Every row gives one point. The points of each table are mixes of a few directions, plus a little noise. Count the directions of each table, and those that both share. Where both have some left over, give the other angles between the two spaces (their principal angles), to ten degrees, smallest first.

First (7 x 3):
[[ -5  -9  50]
 [-10  49  51]
 [  2   3 -15]
 [  8 -18 -57]
 [  0   9  -5]
 [ 10 -25 -65]
 [ -4  -9  41]]
Second (6 x 3):
[[  1 -19  10]
 [ -3   5  22]
 [ -5  95 -32]
 [  1 -24  10]
 [  2   3 -18]
 [  5 -60   8]]
Directions: first 2, second 2, shared 2

First, 7 rows:
[[ -1  15  27  28 -35   8 -41 -22]
 [ -3  28  11 -10  17 -23 -27 -30]
 [ 23 -53 -51 -39  10   5  25  59]
 [ 17  14 -16  16 -26  53  -9  12]
 [-11  22 -19 -23 -17  22  20  23]
 [  7  50  17  40  18  27 -12 -48]
 [-32 -73  34 -12  31 -92  45   5]]
Second (7 x 8):
[[ 25 -53  10  41  22 -28 -71  -1]
 [  3  25  12  -3   0  18  54 -37]
 [-26 -19  -4  -9 -52   4  -5  51]
 [-49  41  20 -16   6 -38  -5  -8]
 [ -9  51 -39 -43  62 -24 -52  16]
 [ 28   4  -4   2   1  34  49 -25]
 [ 30 -49   7  28 -39  34  32   0]]
Directions: first 5, second 4, shared 3; angles 40

First, 9 rows:
[[ -6  28  18   0   5  -1  -3 -24  -8  22 -14  -1]
 [-13  52  38 -12  23 -29 -14 -37 -31  33 -29   6]
 [ -6  19  16  -9  14 -21  -8 -11 -17  10 -12   5]
 [ 21 -95 -62   3 -20  11  14  77  31 -70  47   3]
 [ 12 -30 -31  23 -32  52  18  13  40 -12  22 -14]
 [ -9  13  22 -29  36 -64 -20   5 -42  -3 -16  19]
 [ 11 -50 -32   0  -9   3   6  42  15 -38  25   2]
 [ -9  52  29   9  -1  18   0 -49  -2  44 -22  -9]
 [  1  11   0  14 -15  31   8 -17  16  15  -1 -10]]
Second:
[[ -4  22  12   5  -2  11   1 -21   1  19  -9  -5]
 [ -8  48  25  12  -5  23   2 -46   2  41 -20 -10]
 [  4 -28 -15  -7   3 -14  -1  27  -1 -24  12   6]
 [-11  72  38  18  -7  35   3 -70   3  62 -29 -16]
 [ -6  39  20  10  -4  19   1 -38   2  34 -16  -9]
 [  5 -29 -15  -7   3 -14  -1  28  -1 -25  12   6]
 [ 10 -62 -32 -15   6 -30  -2  59  -2 -53  25  13]
 [ 14 -88 -46 -21   9 -43  -3  85  -3 -76  36  19]
 [ -4  25  13   6  -3  12   1 -24   1  21 -10  -5]]
Directions: first 2, second 1, shared 1

First:
[[ -1   0 -11   3  17  -3   2 -11   4   4  -5  13  -1  -9   6  -6   0   2]
 [  5 -22 -43  35  45 -21 -12 -42  -3  21 -19  12   8 -51   5 -42 -29   4]
 [-13  50  52 -68 -39  34  39  53  25 -38  24  17 -21  81  14  71  64  -3]
 [  3  -3  20  -2 -31   4  -7  20 -10  -4  11 -25   2  13 -14   9  -3  -4]
 [ -7  27  30 -37 -24  20  21  32  13 -21  14   7 -12  47   6  41  36  -3]
 [ 21 -56 -16  63 -16 -26 -50 -20 -43  30  -5 -61  25 -57 -37 -55 -68  -3]
 [  5 -16  -6  18  -4  -8 -14  -6 -13   8  -2 -17   7 -18 -10 -17 -20   0]
 [ -9  16 -28 -10  51  -1  23 -24  25   1 -15  53 -10  -7  29  -1  19   7]]
Second:
[[  5 -19 -29  29  27 -16 -13 -29  -6  17 -14   2   8 -38  -1 -32 -26   3]
 [  5 -21 -30  30  28 -17 -14 -30  -7  18 -14   2   8 -40  -1 -33 -27   3]
 [ -4  17  25 -25 -24  14  12  25   5 -15  12  -1  -7  33   1  28  22  -3]
 [ -3  12  17 -17 -16   9   8  17   4 -10   8  -2  -5  23   1  19  15  -2]
 [-11  49  72 -72 -68  39  33  72  16 -43  34  -5 -19  95   2  80  63  -7]
 [  9 -39 -56  57  53 -31 -26 -57 -13  34 -27   4  15 -74  -2 -63 -50   6]
 [ -3  14  20 -20 -19  11   9  20   4 -12   9  -1  -5  27   1  23  18  -2]
 [  2 -13 -19  19  18 -10  -9 -19  -4  11  -9   1   5 -25  -1 -21 -17   2]]
Directions: first 2, second 1, shared 1

First, 9 rows:
[[  7   6  10   6 -29   9  31  -2   1  15  16 -13   1  -2  22  16  20   7
   21  -2  -6   6  -3  -6 -27   9  28  -2 -15 -19   4  22]
 [ 24  17 -19  10 -32  49  26   4 -41  27 -16 -86 -13  47 -22  20  24  20
    6   5   2  13  26   3  -7  -8  -4   5  28  12 -12  19]
 [-23   3  22   2  38 -31 -20   9  34 -16  21  73  14 -25  27 -26 -25 -18
   -2  -6   1 -24 -17  -2   9   0  10 -12 -35 -30  -1  -6]
 [ -3 -23 -12 -41   9 -42  18   0  30  18  36  46   5 -28 -12 -15  -6  37
  -15   2  16 -19 -40   3  18  13 -19  -5 -15 -13  15 -31]
 [ -3 -11  13  -4  10 -34 -34 -16  13 -41 -29  35   6 -48  18  -9 -14 -23
   -7   1 -15   5  -9   0 -31   0   4   1  -5   3  -7 -11]
 [ 19  -7  20  36 -59  62  -5  -4 -51  10 -38 -95 -25  48 -35  43  33  12
   19   3   2  50  41  -3  27  13  27  23  46  44  -6  -8]
 [-15  -5 -29 -18  26 -23   6  -5  19 -15  14  33   6 -21   5  -4 -13 -27
  -15  -5 -10  -8  -3   0 -14 -19 -28   1   0  17  31  22]
 [ -2  16   3  -9  50 -41 -45   1  16 -29 -25  55  16 -40  29 -49 -37 -11
  -20   5  -4 -36 -20   9 -31 -13 -17 -20 -26 -41 -43 -20]
 [ -3   7  -5  20 -15  54  21  15 -22  31  22 -46 -12  66 -32  24  15   4
    8  -5  15  13  29  -3  55  -2   2  11  22  25  21  15]]
Second:
[[ -8 -34  -4 -32  18 -54 -26 -13  26 -24  -4  56   3 -51 -11 -15 -17   5
  -22   3   3  -3 -29   2   8  10 -22   3  -1  13  14 -41]
 [ 26  15  14 -17 -22 -18  35   4   9  35  15   1   9 -22  34 -15  14  56
   17   9   6 -27 -36   3 -49  20  28 -23 -41 -75 -43 -10]
 [  4  -5 -19 -14 -20  -8  37 -11   7   3  14  -8   0 -19  14  18  15  -3
    7  -1 -14   6  -5  -6 -42  -3   0   3  -2   6  25  32]
 [ -6 -23   2  19  -3  17 -55 -14 -26 -42 -54 -29 -16  11 -42  18  -5 -34
  -15   0  -6  41  34   1  37  -5 -17  26  53  75  13 -21]
 [ 17   3 -36 -27   2 -21   9 -13  -5  -6 -23 -16   2 -28   5  -9   0   8
  -16  10 -12 -10  -9   7 -58 -15 -31  -4   9  -1 -11   8]
 [-28  -4  18   7  48 -25 -46   5  25 -32   3  70  11 -17   9 -25 -33 -36
  -12  -7   1 -12  -5   0  31  -5  -4  -4 -15  -1   5 -15]
 [-16  11 -12  32  28  44 -43   9 -30 -20 -29 -32 -10  55 -38   2 -16 -44
  -17  -5   3  14  47   5  56 -27 -29  14  43  54   7   7]
 [  6  -7  -3 -14 -35   6  62   4  10  43  51 -10  -2   9   3  22  27  36
   19  -3   9   0 -16  -8   1  18  20  -1 -16 -17  25  14]
 [  4  23  14   4  -9  22  51  27   8  61  62   0   7  39  14  -4  13  44
   23  -4  24 -28 -16  -1  23  14  29 -18 -38 -60 -12   8]
 [  0  20  25  42  -7  36 -25   1 -24 -20 -34 -32  -4  23  13   8   3 -32
   15  -3 -12  18  34  -2  -7  -7  26   4   9   6 -21  18]]
Directions: first 6, second 6, shared 6

First (11 x 32):
[[-21   7   0 -10   7 -19 -27   6 -13   9  -2 -18 -17 -13   5  -7 -17 -23
    2  -3   3  -4  15  -8   3  -7   1  -3 -22  22  15 -25]
 [-11  -8   1  -7   5 -24  -8  14  -9   5  -9   4  -6   9  -5  -6 -16  -8
   -7  -6  10 -17   3 -14   0   0  -6   5   0  12  -7 -22]
 [  3  -1  -3  19 -15 -17   8 -12   3  14   6  28 -15  14   8  16  -6   1
   -2 -10  14  -5  -3 -11   2  21   7   6   2  11 -21  10]
 [ 21  -9 -14   9   8   7   4 -11  -1  -7  -5  19 -16 -13   4 -18   7  17
   14  -9 -15   4  -9  -3   2   4   8  17  -9 -27  -1  14]
 [ 10   6  15  -7  24  63  25   7  19 -16  14 -11  26   2 -12  15  27  19
    4  17 -21  20 -26  24 -12 -17   2 -11  23 -18  12  36]
 [ -8   4   5 -12  10   9  -7   8  -1  -4   0 -18   8  -5  -4  -2   0  -6
   -1   7  -5   3   2   5  -2 -12  -3  -7  -1   3  13  -7]
 [  8 -14  -8   0   4 -14   2   4  -4  -3 -12  16  -5   5  -5 -15  -5  10
    1  -8   1 -12  -4 -11   1   5  -4  13   2 -11 -11  -8]
 [-21   4   5  -3   0 -23 -13   8  -8  15   2   0 -14   7   3  10 -19 -21
   -6  -6  15 -10   8 -13   0   3   0  -3  -8  31  -2 -17]
 [  1  -8   0   7 -22 -27  10   2   0   5  -7  16  11  24  -3   7  -7   2
  -13  -3  20 -16   4  -8   2  14  -8   2  16   6 -25  -9]
 [ -1  17  20 -17  41  80  12  10  16 -17  21 -33  19 -16 -10  14  28   8
   10  21 -32  32 -25  30 -15 -31   7 -18   9 -11  36  36]
 [ 19   4 -20  21 -61 -36  -8 -36  -1  -3  -9  -3  11 -14  19 -12   9   0
    0   1  11   6  36   9  20  19  -2  -2 -11 -17 -10  -8]]
Second (9 x 32):
[[  1   1 -10  16   1   6   1  -3   1  -8   4  11 -22 -15   7  -8  -2   1
   11   5  -1   7   1   2   2  11  16  15  -6   2  -1  11]
 [  4  -2 -11   1 -11  -7  -8  -1  -4 -16 -10 -11   4 -17   2 -23   1   0
    4   9  -3   1  16   7   7   0   0   6  -6 -11   5 -12]
 [ -1  19  17  -7 -15  28   6  -8  13  -1  14 -32  38   4   0  27  22  -3
   -8  15  -5  19   3  25  -2 -13  -7 -31  12  -1  14  14]
 [ -3  -8   4  -5  11 -14   1   5  -5  14  -3  15  -8  16  -4   6 -10   0
   -5 -16   5 -14 -10 -16  -4   1  -5   3   0   6 -10  -6]
 [ -2 -18  38 -56  95  49  15  42   0  18  -1   0  17  41 -40  19   6  21
  -10 -27 -31 -17 -68 -19 -32 -49 -26 -15  20 -13  15   7]
 [ -1   4  -9  17 -30 -22  -4 -13  -1   2   1   6  -8  -4  12   0  -5  -8
    0   2  14   0  18  -1   9  17   6   4  -5   9  -9  -4]
 [ -1  -5  -9  14   3 -10   0  -1  -3   3   1  23 -28  -3   5  -5 -11   0
    7  -6   6  -5  -2 -11   2  14  12  17  -6   8 -10   4]
 [  1  10  -6  12 -31  -4  -3 -13   4  -7   4 -13   9 -12  10   0   6  -6
    0  14   6  11  21  14   8   9   4  -5  -2   2   1   1]
 [  2  -2 -12   9 -24 -25  -9  -7  -5  -5  -8  -1  -2  -9   8 -15  -6  -5
    0   3   9  -4  21  -1  10  10   0   6  -7  -1  -6 -14]]
Directions: first 5, second 4, shared 3; angles 40
